Each row is a point. Two turns around zero, p and q, are shown by what they do to some points. Write where each new point lands after one turn and then the other. Backwards means that the second turn is done in reverse. Each puzzle has new turns, and all numbers are rounded.

Turn p:
[31 32] -> [ 1 45]
[-20 -38] -> [ 11 -42]
[-11   6] -> [-12  -3]
Turn q:
[46 -6] -> [17 43]
[  9 -17] -> [19  5]
[-10  -7] -> [  4 -11]
[-57  20] -> [-33 -51]
[12 10] -> [-7 14]
Where do these land?
q, then p: [-30  12] -> [  4 -32]
p, then q: [59  1] -> [-29  51]
q, then p: [-6  0] -> [ 3 -5]
q, then p: [-23 -13] -> [ 22 -14]

Turn p:
[ -4 -10 -59] -> [  7 -46 -38]
[  6 -32  11] -> [  9 -15  30]
[-34  10  19] -> [-38  12   7]
[ 23 -15  11] -> [23  1 18]
[ 9 48 18] -> [ -1  49 -18]
Turn q:
[ 14 -28  24] -> [ 28 -21 -18]
[46 34  2] -> [29 49  2]
[-19 -11 -32] -> [-37  -5 -11]
[-40   6   5] -> [-20 -22  28]
Where do these land?
p, then q: [ 44 -10  28] -> [46 25  5]
q, then p backwards: [-15  43   9] -> [  2 -17  43]
p, then q backwards: [-13  -8   4] -> [-15   2  -4]
p, then q backwards: [-16 -25 -42] -> [-24 -44  11]

Turn p:
[ 28  -5  11 -28] -> [ 17  -2  -3 -37]
[-33  54 -25  -8] -> [-57  32  20   3]
[-36 -21  20  30] -> [ -7 -37  -2  40]
[ 60   2 -13 -20] -> [ 40  32  -1 -39]
[ -8 -12 -15  -4] -> [ -4   4 -20   5]
[-11 -18  21  30] -> [ 12 -28   5  29]
Turn q:
[ 18 -13  16  28] -> [ 14 -32  18   3]
[-35  42  17  34] -> [-1 18 26 59]
[ 51  -7  13 -12] -> [ 23 -11  20 -44]
[-39 -21 -17 -32] -> [-42  11 -37  -3]
[  6  -1 -28 -18] -> [  7  13 -26 -15]
Where do these land?
q, then p: [ 37 -19 -11 -11] -> [  8   6 -25 -35]
p, then q: [-64 -23 -27 -34] -> [-19   8 -67  40]
q, then p: [-16  45 -11  15] -> [11 18 43 18]
q, then p backwards: [ 43   5  -1 -28] -> [ 41  10   7 -30]
q, then p: [-10   3  30  17] -> [  6 -30  10  15]
p, then q: [-12   2  26  45] -> [  2 -46  24  13]
q, then p: [ 23 -13  -6  -6] -> [  6   3 -16 -21]

Turn p:
[-23  21 -13 -17] -> [-31   3 -20   8]
[ -9 -29 -18  23] -> [ 28 -13 -24 -16]
[26  3  4 40] -> [ 35 -19  14  22]
[ -9  22 -10 -78] -> [-59  57  -6  -4]
[ 10 -20  -7  -2] -> [ 17  11  -3 -11]
[ 5  2 43 35] -> [ 11 -40  38   1]
Turn q:
[-12  -1 -24  -2] -> [-22   0 -16  -2]
[-17  -6  41 -15] -> [  3  -9  45 -12]
[  6 -33  34 -39] -> [ 20 -31  28 -41]
[-2  2 16 64] -> [10 -5  9 64]
[ 14  22 -61  -4] -> [-17  28 -58  -6]
[10 17 -6 -4] -> [ 5 19 -8 -4]
Where do these land?
q, then p: [-36 -20  13  10] -> [  1 -28   6 -34]
q, then p: [ 13   7 -38  32] -> [ 20 -11 -39  26]
q, then p: [ 2 38 61 -3] -> [-14 -12  66  23]
p, then q: [ 26 -30 -31   3] -> [ 26  31 -29  -7]
p, then q: [ 26   1 -25 -22] -> [ 2 39 -7 15]
p, then q: [-30   3  20 -21] -> [-31  -9  20 -17]

Turn p:
[-14 -24 -14  30  15   7] -> [-23 -10 -30  21   6 -11]
[-18  64  -5  24 -28  15] -> [  4  55  13  33 -30  28]
[  9   4 -20  35  15 -20] -> [ 10  14 -25  21   2 -31]
[ 37 -15 -23  11  37  18] -> [  4  10 -46 -18  35 -10]
[-15 -17   4 -36  -7  -2] -> [-18 -20  25 -22  -1   1]
[-9 38 31 16  3  8] -> [20 16 15 34  6 28]
[  8 -27 -17 -37  24 -40] -> [ -3 -20  17 -32  20 -50]
[  2 -24  44 -44 -59  14] -> [  7 -46  31 -38 -39  46]
Turn q:
[ 32  -5  21  14 -46  17] -> [-24 -33  19  40 -13 -17]
[ 35 -28 -20  32  21   2] -> [  3 -44 -41  -5 -10  13]
[-15  24 -10 -19 -33 -32] -> [ -1  35   9   0 -13 -43]
[-33  21 -14  17   7 -20] -> [ 21  38 -23   8   3  -3]
[39 33 61 -5 33 -9] -> [ 45 -39  35   4  50 -15]
[ -1 -17 -27 -20 -11  48] -> [-24  -3  18 -10 -40  35]
[-29 -35  11  43  35 -16] -> [ -7   5 -54   5  44  26]
[-22  18 -15 -21 -29 -10] -> [ -6  37  14  -1 -20 -21]
[ -6  -9  -6 -42  22  18] -> [ -4   5  24 -40  -1  23]
Where do these land?
q, then p: [  3 -30  -4  -7  -3 -23] -> [-25   0  20  -5   3 -22]
p, then q backwards: [-18 -33 -16  61 -38  28] -> [  6 -35 -47  55 -30  15]
q, then p: [ 47 -21   3 -15  -5  16] -> [-18 -51   3 -10 -10   1]
q, then p: [-30  48 -25 -29  29 -16] -> [ 50  37  22 -34   5  15]
q, then p: [-35   9  37  -8 -42   9] -> [15  6 16 62 11 12]
q, then p: [  8  41  -2  -3  21 -24] -> [ 42   6  -6 -25   7 -16]
p, then q: [ 26 -14   7   0  38  10] -> [ 18 -13 -14 -38  -3  17]

Turn p:
[  6  24  22 -11 -27  25  -1  11] -> [ -7  10   5 -28  -6 -12 -36 -17]
[-15 -12 -18  19 -36  17  -3  43] -> [-44  17   3 -14 -14  29 -19  25]
[ 23 -38  51   9  29 -50  -2 -41] -> [ 49 -42   4  64  -5 -35  -4  15]
[ -3  18 -45 -16 -43  22  32  12] -> [-25  38  12 -54 -24   1  21   5]
[ 47 -15  20   5  53 -51 -36  -6] -> [ 69 -26 -38  44  18   6  -7  19]
[ -5 -22  13 -38  48 -27 -17  12] -> [ 23 -60 -22   0  27   6  11  11]
[-28  29  -8  14  -5 -10  10   1] -> [-19  24  10  -1  29 -11   9   3]
[-18  10 -23  -9 -27  32 -17 -25] -> [-35  17 -18 -11 -19  -9  12 -34]
[ -8   7 -12  26   8  41  33  -7] -> [-11  22  42   1  -6  23  13 -28]
Turn q:
[ -4  10   3 -37 -51 -39 -32  39] -> [-33 -22  19 -54 -22   5 -32  42]
[-38   0 -29  28  33  29   8 -46] -> [ -3  37 -48  25  34  -6  14 -38]
[  3 -15 -30  60   1   8  26 -22] -> [-13  25   2  38   6 -45  15 -37]
[ 14 -20   0   6   3 -14  -5 -38] -> [  9   3  15   6  17  -3 -24 -33]
[ 23  34  26  -3  -1  24 -20  15] -> [ 22  19  10  10 -21  24  -3  39]
[-14 -26  23   0  -5   5  -5  16] -> [-18 -24   8  14  13  14   4  12]
[  5  51  55 -54 -17   0  22  29] -> [ 30  -4  29 -51  -9  40  35  54]
[ 20  -8 -10 -38  -7  12   4  16] -> [  1 -19   1 -14 -36  23   4  -8]
[ -7 -25 -37  40  44 -25   1  -9] -> [  6 -14 -33  28  17 -53 -14 -30]
Where do these land?
q, then p: [-29 -22   0 -24 -24 -22  27 -18] -> [ -1 -46  11  -4   7 -18  29 -23]
p, then q: [  4  -7  -3   9  14   2  10 -44] -> [  7  16  32   5  13 -23  11 -15]
q, then p: [ 10  49  23 -22  -6 -38  18  -2] -> [ 43 -26  -8 -46   1 -10 -21  10]
q, then p: [  6 -27  18  16  -6   9 -29  22] -> [-28  -3   2  28   3  23 -24   8]
p, then q: [ -4  48 -40 -17   2 -34  46  51] -> [ 55 -36 -25 -32 -29  26  39  33]
p, then q: [ -5  34  27 -15  39   6 -15   4] -> [ 38  -8 -18  17   8   9 -26 -31]
q, then p backwards: [-15 -21  28  22 -32  22  12   7] -> [-43 -14 -12  31   8  -1  21   0]
p, then q: [ 51 -38  10 -25   4  65 -14  -5] -> [-41  29  40   4 -21  46 -28 -42]
q, then p: [-14 -48 -38  44   5 -23 -10 -29] -> [ -8   0 -27  64  28 -20  36   0]
p, then q: [ -2  32 -25  12   5  13 -45  14] -> [  9  35 -51  -3 -13   2   0 -13]

Turn p:
[-57   6  -5  20  14 -21 -42  -9] -> [-22   0  12 -60   1  12 -42  -3]
[ 32 -10  -2   3  28  33  60  -6] -> [-29  14 -16  46  13 -16  48  22]
[-12  11 -27 -27  -2 -17 -26  -9] -> [ 25   4 -22 -37   2  14  -5  -8]
[-48 -22  -5  18 -43  -7 -23 -17] -> [-19   5  15 -25 -26  20 -28 -52]
[ 39 -16  28   8  13  17  49  47] -> [-10 -30  13  61 -13 -18  32  36]
[ -2 -11 -26  36 -15  -4 -43   0] -> [-10 -14 -19  -3   4  13 -53 -24]
[ 60 -11  47 -25  26  32  29  -1] -> [ 14  -8  23  55  43 -14  52  20]
[-27  35 -16 -28 -13  11 -23   6] -> [ 29  26  -2 -26 -13  36 -11  11]
[-20  -8 -19 -17  -7 -39 -16  -4] -> [ 12 -15 -14 -43 -13  -2  -2 -19]
[35 26 24 12 -2 -5 35 -6] -> [ 11  18   9  33   1 -45   8  15]
Turn q:
[ 20  26 -16 -18 -44 -30  31 -25] -> [ -8  10 -50 -16 -10  23  47 -18]
[ 21   0  29   3 -17  23  41  29] -> [-14 -11  30   8  29  36  34   3]
[ 17  15  28 -30   3   4 -39 -16] -> [ 28 -16   4  -7  -9   7 -18 -49]
[ -6  28  -4  -7  -7  25 -10  38] -> [ 27  16  36 -17  -7  19   7  11]
[-37 -31 -30   6  41  13  44 -37] -> [-44  17 -32 -13  43 -18 -40  35]
[-10 -29 -18  19  38  -5 -28  20] -> [ 10 -14  15   9  -5 -43 -26  32]
[ -3  16 -16  43  29  16 -39 -27] -> [ 38  27 -13  37   1 -19 -40   8]
[-21  23  12  40   1 -35  13  -2] -> [-15  40   1  26  -2 -29  25  -8]
[-16 -32  33 -29 -40  33 -31 -12] -> [-22 -26  19   0 -35  45 -39 -25]
[ 34 -15 -18 -28  -5 -43  17  33] -> [  1 -42  -9 -29  -6 -19  51  11]
Where do these land?
q, then p backwards: [-30  15  30  38 -32 -16  -1  16] -> [-15  -1  24  10 -29  32  47  -8]
p, then q: [ 42 -27 -20 -40 -24  25  75 -21] -> [-29  48 -51  25  42  13  47  36]
p, then q backwards: [ -1  22 -45 -38  24   7  -3 -20] -> [ 13  35 -45 -12  -6   3  32 -20]
p, then q: [ -4  -7  16   1 -10   6  -6  44] -> [-12 -22  23  26 -12  20  -3   6]
q, then p: [ -5 -14  -5  54   3 -19   8  24] -> [-19 -16  13   4 -39 -31 -23  20]
q, then p: [  2  25 -16  -7  16  20   1 -15] -> [ 20   4 -19   3  24   6  -2  20]
q, then p: [  7   0 -28 -10  -5  25 -39 -37] -> [ 25  -7 -33  18  19  30 -28 -18]
p, then q: [-16  -2  -5 -30  41  30  -8 -33] -> [  7  18  17 -39  51  -1 -12   5]
q, then p: [ 20  16  46  37  17 -40 -45  19] -> [-11   0  15  15   7 -79 -18 -36]
q, then p: [-15 -30  27  -4 -29 -39  17  23] -> [-28  11  31 -19 -42  -4  20 -25]

Turn p:
[ -4  50  31 -50   6  19  -2 -37  28] -> [-60 -21  -5  -3  12  38 -23 -45 -20]
[ 28  14  -4 -40   5  48   4  13  38] -> [-15  -7 -25 -53 -10  42  10 -30  -5]
[ 10 -13 -45  35  -3  -6  -8  17  16] -> [ 30  28 -18  -3   2 -21  31  -4  25]
[  2 -11 -36  -6 -29   3 -24  -1 -45] -> [ 36   3  16 -14  11 -40   5  -8 -36]
[-30 -45  25   5 -37  -9  -8  -6 -46] -> [ 33 -34   5  26 -10 -34 -27  35 -33]
[-14 -24  18 -14  47 -38  13  19   0] -> [-23 -16  23 -10  -5 -10 -17  38  47]
[-34 -21  33  28 -41 -36 -31   6  14] -> [ 33 -14 -26  50  -6 -23 -48   2  18]
[ 42   0  10  15 -34 -27  -3 -24  -2] -> [ 38 -17  14  32  28  21  10 -17   2]
[-42 -11  -7  33  39  31  -1 -25  14] -> [-43  22 -44  13   6 -19  15  34  -6]
[ 20  36  -4  -4  40  34   8  21 -13] -> [-24  42  16 -37  -1  31   7   7 -11]
[ 22  25 -21  -2   8 -19  53  18  -4] -> [ -5  13  45  -2 -27  17  37 -11  21]
Turn q:
[ -3 -40   8   9   8  18  30  12 -10] -> [-14 -27   3  12   6  13   6  41 -15]
[ 53 -49   5 -12  16 -21 -60   1 -18] -> [ 24  -7 -37 -19 -66 -10 -24   7 -51]
[ -8  32  58   8 -43  42  50  39  33] -> [43 -6 46  1 49 49  1 37 55]
[  3  20  16   3  28 -18  -3  12  -1] -> [ 15  11  11  14   9 -21 -25  -3  -9]
[-31  -6   2  52 -18 -22  22 -17  32] -> [  1   6 -26  24  25 -27  36  24  42]
[ 18 -48 -36  15  18  26  -8 -31 -36] -> [-50  -8 -34  18 -39  22  10   9 -36]
[ -3 -16 -25   1 -17  -9  36   5  -3] -> [-18  -1  13  -7   7  -3  40  18  -7]
[ 52  19   7  -4  14 -20 -16  -8 -10] -> [ 31  35  -1   7 -22   1 -10 -16 -33]
[-28  32 -15 -12   1   8  -6   7  44] -> [-10  16  -2 -29  39  -7 -15 -17  32]
[-47  36 -45 -19  -4  -6 -49  -5 -28] -> [-45  -1  13 -18 -26 -30 -15 -64  29]
[ -5  20  26 -40  -3   3   4 -17  -2] -> [ 23 -18  12  -3  19  15  -3 -37  -6]
Where do these land?
p, then q: [ -8 -36  57  11  81  -7 -47 -18  -8] -> [-32  -5   7 -39   7 -50 -90  28   5]
q, then p: [ 19  18  15  -9 -21  -5  17 -37  -5] -> [ -8   3   4  11   7  30  39   8 -19]
p, then q: [ -8  -5 -23   8 -21  19 -55  26 -14] -> [ 10  35   9 -12 -27 -14  -2 -41 -34]
q, then p: [-15  17 -25 -21   3  -4 -47   4  14] -> [-19 -27  -2   1  25 -24 -12 -40  -1]
q, then p: [  4  18  -9  16 -25 -22  11   9  -6] -> [ -5  -3  11  21 -16  29  -1 -12  13]
p, then q: [-11   3 -24 -29  35 -26 -15 -20  -9] -> [ 12 -28 -10   6  31 -42 -12 -12 -11]
q, then p backwards: [ 31  25  -9   5   4 -31  36 -16   7] -> [ 16  22 -33  38  -6   9  -5 -15 -26]
q, then p: [  0 -11  31 -11 -28  89   2  96   1] -> [ 20 -18 -70 -74 -25  39 -76  12  -7]
p, then q: [-22   3   4  -1 -37 -13  16  10   2] -> [ 16   4 -17   6 -26   3  29   5  16]
q, then p: [ 15 -17 -24   6 -24 -14  31 -16  34] -> [-26   8  32 -19 -35   8  29  -3   8]
p, then q: [ 11 -44 -18   7  -1 -15  29 -21 -15] -> [ 13  -7  15   5  13  -9  18  50 -24]
q, then p: [-15  28  24  18  33  31  23 -16   1] -> [-14  43 -33   8  25   3  -1  29   6]

Turn p:
[-25  18 -41  46  48   9 -19  -4   4 -24   3] -> [-46  29 -18  40  28 -15 -28  12  19 -30   3]
[ 20  12  -3  16 -32  18 -31  17 -22  76  21] -> [ 12  -1   9  26  30  59  -4 -21 -37  50 -23]
[-18  21   8 -24  60  11  -5 -17  33 -25   9] -> [-38   5   1 -30  22 -21 -16   6  39  -9  45]
[ 31 -38   4 -17  10   0 -11 -18   8 -13   3] -> [-12 -34 -10 -31 -15   9 -13   5 -15 -20   3]
[-22   3  22 -10 -20 -28 -15 -32  12 -28   0] -> [-10 -19  16   6 -36 -24   7  32   7  15  23]
[ 73 -11  25  24 -36  11  42  38 -64 -12  -2] -> [ 68   4  49  -9 -13  35   1 -16 -28 -51 -58]
[  7  -1  11 -31  13  16 -25 -17  12  -2 -39] -> [-36   0   2 -45 -11 -10  -6   1   2  20 -11]
[-29 -18  16  24  -2  14   5   7  20  43   0] -> [-11 -24  -8  21  31  -2  35 -25   2  20  -8]
[ -7   4   0 -20   0 -31   3  70  23  29   1] -> [ 53  -5 -35 -10  36  -2   3  10  27  35 -13]
[-20   0 -15 -33 -16 -15 -10 -14 -54 -12   8] -> [ 14  29   6  -3 -16 -17  -3  28 -52   7  21]
[-14  12  -8   7   3 -29  46 -30  25 -11 -12] -> [  6  -1  -8  18 -34 -37   1 -29  30  -8  23]
[  3  -2 -19  17 -28  25  20   0   4 -21   9] -> [  0  16  -4  16 -20  24  25  -2   6 -28  -3]
Turn q:
[ 13 -17  -8 -22  42  19  26  26 -19 -14 -26] -> [-10 -15   0 -29  41 -23  23   4  12 -14 -38]
[ 13  -6  15 -13  11 -32 -27  53  -1  -9  20] -> [-24 -11   6  14  16  -8 -15  62  16  -8  12]
[  1  17  21   4  24 -20  87  -8  -1  23 -41] -> [-41  54  -9 -11  20 -41  40 -46  13  21 -17]
[ -7   4  17 -17 -31  13 -13  32 -23  -3 -38] -> [-23 -15 -13  -2 -20  -1  18  31 -35   7 -32]
[ 16 -14   5  -4 -36   2 -31 -25 -25 -19  18] -> [ 17 -20  30 -11 -41  -3 -24  11 -22  -6   9]
[  2  19   4  -6  57   5 -22 -29  97  25  31] -> [ 28  46   0  18  24  75 -15 -10  79  -1  10]
[-29  14 -13 -18 -26 -10 -15  -4 -26 -17  18] -> [ 14  -6 -24  -4 -16 -14 -39  13 -29   1   3]
[-19 -58   9  22 -38  17 -10 -26 -10  10  22] -> [ 18 -41  31  -8 -16  14  -7 -18 -25  47  28]
[  2  20   8  10 -30  12  16 -14  15  59  25] -> [ 35  34  -1  29 -21   3  28  -6  -2  38  21]
[  5   3 -19  21  45 -12 -22   3 -19 -18 -20] -> [-15 -17  10  19  29  -4 -16 -14   1 -44 -18]
[  1   1  17  38 -11  14   2   9 -12 -21  15] -> [ -6  -1  17  -7   8   8  10   3 -36 -12  31]
[  1  17 -55 -15  -6  -9  10 -17  26 -15 -24] -> [  7  -7 -47  -8 -23  -4  -3 -30  29 -28  -8]
Where do these land?
p, then q: [-25 -20   1  17  23   2 -15  41  40   3   5] -> [ -9 -21 -23   1  44   8   9 -20  42  -7   1]
q, then p backwards: [-28   6  17 -24  27 -15  10  27 -60   2  -9] -> [-25 -14   0  13  35 -13 -40  17 -38  11 -36]
p, then q: [-19   7 -50   8 -29  -3 -25  -4 -15  19 -25] -> [  8  -1 -27  48  -9 -17  18 -22 -35 -10  -7]
p, then q: [ 11  25   5 -30  -5  26  -2   4  16 -21  -8] -> [ 13  26 -27 -16 -10  16   7  24   8  14 -10]
p, then q: [-11 -21  11  45 -18  39 -22   4  11  35 -37] -> [-26  -4 -14   1  20   4  20 -63 -18  28 -32]
p, then q: [ 54 -33  13  -5 -31 -12  44 -28  26  30   2] -> [ 29 -33  37 -42 -55  -2   7 -30   4  23   1]
p, then q backwards: [  2 -27   2 -18  16  23 -21   2 -18  13  34] -> [-27  -5  13  25   4  25  -2  24  -5 -32  10]
p, then q backwards: [  9  49  11  -4 -14 -35 -22  -8  18 -24   7] -> [ 17 -17  17 -28 -13 -32 -28 -10  19  17  34]
p, then q backwards: [  0 -24  11  20   7 -31 -17  -6  38 -35 -28] -> [ 22 -20 -28 -37 -10 -34 -17  25  -7  -8 -25]
p, then q: [-47  12  -9 -21  25  19  11 -18 -44  25  10] -> [ 15  47  10  20  27 -39 -37  -4 -16  -6   3]
q, then p backwards: [-23  -3   2   3 -25  30   0   8  -3 -15  23] -> [  6 -20  -3 -37 -10  -6  -9   4 -13  12  24]
p, then q: [ 77  29 -15   8  23 -43  59 -20 -11 -32  25] -> [ 12 -10  46 -24 -68  49 -33  31   1 -50  25]
